Each row of a before or after table is a point. One or more steps were done to the points. Then noise was added and the rows were shuffled. The steps act on columns, c1 being the first. Write out the steps. A step turns or swaps two columns, mirrors them in a line or flattens them onto one, adds a multiple of one to another, or multiplies or shifts one. Angles are multiples of 10 degrees, from the lower column toward the higher: turns from -170 to 170, lines from 10 to 170 but not 90. Use the fewest steps. Two steps may share a column if one is a turn and the other turns, adds or multiplies; they go together, in the order done. Otherwise the lowest column goes first.
In the rows, 128 means zero.

Before (13 x 2)
[[130 160]
 [131  91]
 [154 115]
 [116  83]
 [133  72]
 [ 89  77]
 [ 90  81]
 [134  75]
 [154  81]
 [114 137]
 [ 46 133]
 [158 169]
 [149  75]]
After (13 x 2)
[[122  50]
 [143  97]
 [103 126]
 [142  45]
 [125 118]
 [107  33]
 [168  37]
 [100  71]
 [208  92]
 [125  36]
 [122  32]
 [103  42]
 [167  40]]
Steps: multiply c1 by -1; shift c2 by -40

Before (10 x 3)
[[ 58  52 131]
 [140  66 141]
 [143 132 109]
 [231 132 138]
 [ 91  70 119]
 [ 95 105 109]
 [159 132 107]
 [135  98  80]
 [115 117 128]
 [172 133 114]]
After (10 x 3)
[[173 143 129]
 [135 155 176]
 [ 93 132 155]
 [140  83 174]
 [ 91 108 182]
 [230 122 118]
 [160 149 134]
 [114 126 137]
 [142 145 136]
 [ 54  87 191]]
Steps: mirror c2 and c3 in the line at 150 degrees

Before (13 x 4)
[[163  98  83 142]
 [100 112 157 113]
 [ 85 155 147 125]
 [ 64 135 145  94]
 [145 116  75 168]
 [175 109  85 130]
 [ 78 143 146 139]
 [119  91 165 101]
 [106 166 127 155]
 [159  98  94 174]
 [105 157 145 120]
 [103 137 163 124]
 [ 76 149  92 173]]
After (13 x 4)
[[108 196 104 168]
 [130  52 171  89]
 [150  80 172  90]
 [115 152  94 153]
 [ 97 222 127 135]
 [ 93 168 110 163]
 [ 60 182 166 154]
 [104  98 181  95]
 [129 147 111 202]
 [124 202 113 151]
 [125  88  97 161]
 [148  35  91 151]
 [103  54 162  79]]
Steps: mirror c1 and c4 in the line at 150 degrees; multiply c2 by 2.5; multiply c3 by -1

Before (11 x 6)
[[235 138  78 105 104 182]
 [159  80 176 115 100 186]
 [167 115 135  85  99  76]
 [147 121  95 118 193 119]
 [134 141 204 107 116 167]
 [118  86 105 107 125 176]
 [110 114 130 110 121 106]
 [117  82 145 126 142 130]
 [120 153  96 110 101 165]
 [103 150 133  92  98  94]
 [207  91 168  29 113 172]]
After (11 x 6)
[[150 142 206 128 120 170]
 [141 155  94 116 100 165]
 [126  81 143 115 142 131]
 [183 113 135 148  99  69]
 [244  90 167 169 112 173]
 [143 120  95 145 193 118]
 [137 115 125 105 119 105]
 [155 148 136  94  99  94]
 [153  80 176 153  99 184]
 [186 135  76 222 104 183]
 [145  86 103 109 127 175]]
Steps: turn c1 and c4 by 70 degrees

Before (13 x 8)
[[128 131 114 136 134 101 106 117]
 [118 194 112 144 126 122 102 144]
 [109 103 115 115 123 109 157 147]
 [143  96 108 141 162 119 133 156]
 [123 107 161 140 127 176 149 119]
 [100 136 134 131 124 103 121 127]
 [117  94 162 115 145 100 109 153]
 [113 185 149 136 127 179 100 153]
 [185 173 130 130 124 118 102 107]
 [134 173 114 124 142 130 122 150]
 [106  99 124 139 138 211 102 103]
 [124 100 118 115 249 143 144 141]
 [142 109 134  74 175 112 135 151]]
After (13 x 8)
[[ 79 129 172  97 124 118  99 117]
 [143 164  95 123 142  98 110 157]
 [ 95 136 107 156 172 114 131 159]
 [165 136 135 124 123  97 119 134]
 [117 119  99 150 251 140 145 154]
 [140 107 138 104 131 102 105 125]
 [126 105  95 103 160 116 134 171]
 [123 159 104 152 127 179 147 129]
 [147 115 192 111 124 113 103 153]
 [141 114 101 134 122 105 159 159]
 [125 152 187 157 126 179  97 159]
 [124 124  97 180 143 208 102 114]
 [119 120 170 131 143 132 121 163]]
Steps: add -0.7 times c6 to c4; turn c1 and c4 by -150 degrees; swap c2 and c3; shift c8 by 10

Before (14 x 9)
[[119 128  68 192  75 152 151 124 141]
 [168 124 189  91 117 116  94 152 126]
 [103 156 174 129 179 120  94 181 109]
 [160 131 181 139 167 102  68 138  51]
 [101  92  95 191  96 127 155 122 141]
 [153  92 178 148 155 168 101 192  90]
 [162 110 204 136 199 121  91 129 141]
 [192 149 168 129 175 102 118 179 118]
 [161 128 187 160 130  98  62 169 143]
 [102 140 151 217  68 147 186 118 124]
 [140 144 206 113 166 131  54 169 113]
 [104 124 121 145  86 143 175 101 136]
 [149 109 160 141 153 128  68 145 117]
 [133 154 103 198 102 195 133 104 132]]
After (14 x 9)
[[116 134  80 192  88 175 160  86 124]
 [160 142 164 160 100  69  65 154 127]
 [190 120 158 133 131  85 125 199 145]
 [104 102 161 120 136 101  92 200 156]
 [143 122 202 109 129 103  53 183 146]
 [103 132 127 142 109 153 175  73 127]
 [150 115 161 144 139 119  68 155 104]
 [161 140 199 135 184  91  91 178 113]
 [135 137 132 199 122 221 137  89 149]
 [148  93 191 152 104 162 103 195  93]
 [153  49 164 137 145  80  69 161 132]
 [103 121 155 212  88 146 182  79 142]
 [165 127 174  88 103  93  86 142 123]
 [102 142  94 190 105 133 159 104  87]]
Steps: swap c2 and c9; multiply c6 by 1.3; turn c3 and c6 by -20 degrees; turn c5 and c8 by 40 degrees

Before (8 x 11)
[[112 170 107 141 113 129 182 137  94 175 164]
 [112 189 164 124 155 133 132 105  73 128 113]
 [188 100 118  50 116 125 159 165  92  57  64]
 [149 118 118 113  95  95 104  95  78  85 192]
 [141 164 155 103  82 131 157 153  76 210  26]
 [ 95 158  91 150  74  68 163 171 156 135 143]
 [139 122 119  64 111 133 168  93 131 147 176]
 [130 127 178 154  75 120 160 160 129 120  88]]
After (8 x 11)
[[110 144  67  93 169 131 105 138 154 164 166]
 [140 173 116  45 162 126  74 157 165 146  26]
 [ 94 182  82 133 154  71 149 168 106 152 143]
 [147 162 142 157 118  92 130  94 182  95 190]
 [131 180 123 151 130 116  73 161 106 147  90]
 [185 138 100 149 102 126 112 166 165  27  68]
 [108 100 140 125 193 134  79 104 173 124 110]
 [137 145  90  77 121 133 118  98 125  81 177]]
Steps: turn c2 and c5 by 90 degrees; turn c3 and c7 by 60 degrees; turn c7 and c9 by -160 degrees; turn c4 and c10 by 60 degrees

Before (10 x 12)
[[110 190  84 139 122 133 169  64 117 152 232 117]
 [172 183  81 107 140 128 159 198 217 131 126 164]
 [110 159 108 170 185 145 151 137 150 141 137 157]
 [130  97 134 128 149 111 121  24 143 133 127 124]
 [116  95 147 173 142 170 166 215 160 155 118 119]
 [105 189  91 149 135 110 173 205 112 170 114 114]
 [139 177  84 140 137 113  82 208 135 154 170 125]
 [116  43 124 159 131 153 121 146 158  41 120 158]
 [168 102 112 213 130 128 148  69 117  75 195 126]
 [138 193 106 107 175 152 143 171 132 144 123  95]]
After (10 x 12)
[[102 189 162 146 145 109 149 130 118 130  51 168]
 [170 183 173 108 134 128 176 119 191 119  61 119]
 [172 105 146 214 115 125 141  71 120 114 201 144]
 [140 174 173 137 143 114  91  72 133 124  56 101]
 [110 192 171 137 134 135 154  40 121 138 207 160]
 [135 192 148 109 157 158 119 125 130  93  88 165]
 [109 159 143 170 161 149 164 120 143  79 123 121]
 [117  44 132 163  98 154 142 130 149 106 110  98]
 [126  97 124 127 143 109 119 143 135 111 231 126]
 [116  95 107 173 143 170 154 120 149 120  39 159]]
Steps: multiply c3 by -1; multiply c10 by 0.4; turn c5 and c10 by -60 degrees; mirror c7 and c12 in the line at 20 degrees; mirror c8 and c11 in the line at 130 degrees; multiply c9 by 0.7

Before (9 x 14)
[[ 86 149 122 195 145 118 142 109 134 168 159  97 142 125]
 [114 136 165 132 119 127 114 155 174 127 143 119 136 112]
 [126  72 116 137 147 130 138 138 154 124 142 122 148 133]
 [166  90 164 141  95 153  77 113 139 136 146  96 101 108]
 [114 163 152  82 107 133 135 126 157 148 136 155 132 205]
 [163 108 146  88 146 136 154 127 149 134 139 119 112 146]
 [160 119 123 154 115 148 133  79  97 105 130 146  80  98]
 [131 153 138 165 103 107 110 135 151 124 106  64 159 117]
 [140 150 165 117 108 148 117 112 169 139  99 134 129 141]]
After (9 x 14)
[[113 136 165 129 120 126 115 155 174 126 129 105 135 182]
 [166  90 164 128  96 154  77 113 138 149  96 118 102 125]
 [161 119 124 129 115 148 133  80  97 115 141 141  80  51]
 [131 154 138 128 103 107 109 135 151 114  71 100 159 153]
 [114 162 153 127 106 133 135 126 157 151 168 113 132 249]
 [126  71 117 128 148 131 138 137 154 124 110 148 148 172]
 [161 107 146 128 146 136 153 128 149 137 119 127 111 178]
 [141 151 165 128 108 149 117 112 168 149 125 144 129 203]
 [ 85 148 122 127 146 119 142 109 133 162 123  73 141 135]]
Steps: add 0.7 times c2 to c11; turn c11 and c12 by -60 degrees; multiply c4 by 0; add 0.5 times c6 to c10; add 1.5 times c9 to c14

Before (14 x 18)
[[122 110  93 102 154 111 160 137 131 107 142 180 103 147 163 148  97 168]
 [103 133  94 136 146 145 154 139  92  95 121  86 159  90 116 154 130 157]
 [149 124 120 126  75 130 113 174 106 133 134  96  98 153 107 128 159 114]
 [ 99 150 132  96 166  67 188  33 108 156 122 108 138 107 109 102 158 121]
 [ 95 147 104  80  98 120 106 155 138 105 165 114  99 128 105 161 194 115]
 [149 129  98 153  47  95 167 113 112 143  92 131 186  97 137 103  96 141]
 [133 181 140 101  98 136 101 117 142 104  70 113 134 138 101  75 125 166]
 [163  96 113 171 122 127 122 112 152 109  84 161 115  95 125 124 107  86]
 [118 110 147 105 131 128 184 111 141  97 123 105 152 151 134 123 115 116]
 [151 156 113 165  84 161 153 134 107 106  85 152 134 114 134 178 128 119]
 [ 90 159 129 131 128  99 115 153 117 139  90 124 120 125 144 129 162 165]
 [124 153 148 177 120  89 122  93 101 111 193 133 116  79 135 170 116  90]
 [156 110 143  82 157  98  74  79 180 118 152 161  95 127 115 187 140 121]
 [104 150 135 147 113 164 114 110 102 173  76 144 117  64 124 138 140 108]]
After (14 x 18)
[[147 130 153 152  75  98 207 112 113 191 120 130 188  80 135  98  94 142]
 [ 99 151  90  95 123  67 246 131 108  82 148 108 139 110 122  37 159 124]
 [154 156 143 165 124 158 180 174 106 177 111 152 133  86 116 146 126 119]
 [123 108 162 101 158 110 194 144 129 116 100 182 103 149 144 130  99 168]
 [135 182 115 101 134 134  71  79 140 167 120 112 133  90  77 102 124 168]
 [157 110  97  83 150  99  18 198 179 108 149 158  96 145 131 112 141 121]
 [105 131 165 140 165 144 179 152  93 127 153  85 159 101 137 134 133 156]
 [119 111 106 101 158 128 240 127 139 141 109 104 153 139 117 117 114 116]
 [127 158  97 175 141  88 114 180 100 146 174 130 116 147 194 117 113  92]
 [161  96 138 171 142 129 114 132 149 141 129 163 116  76 125 106 107  84]
 [ 90 157 134 133 121 103 102 117 118 126 102 122 119  97 122 153 164 163]
 [106 151 118 147  83 164 100 142 104 118 138 144 119  48 136 120 140 112]
 [ 97 145 157  81 132 121  85 153 137 165 162 115  99 156 129 158 195 114]
 [150 126 152 125  99 129  98 114 103 171 135  97  97 150 103 166 158 113]]
Steps: turn c3 and c8 by -160 degrees; turn c8 and c16 by -70 degrees; mirror c5 and c10 in the line at 150 degrees; multiply c7 by 2; turn c11 and c14 by 50 degrees; turn c11 and c15 by 50 degrees
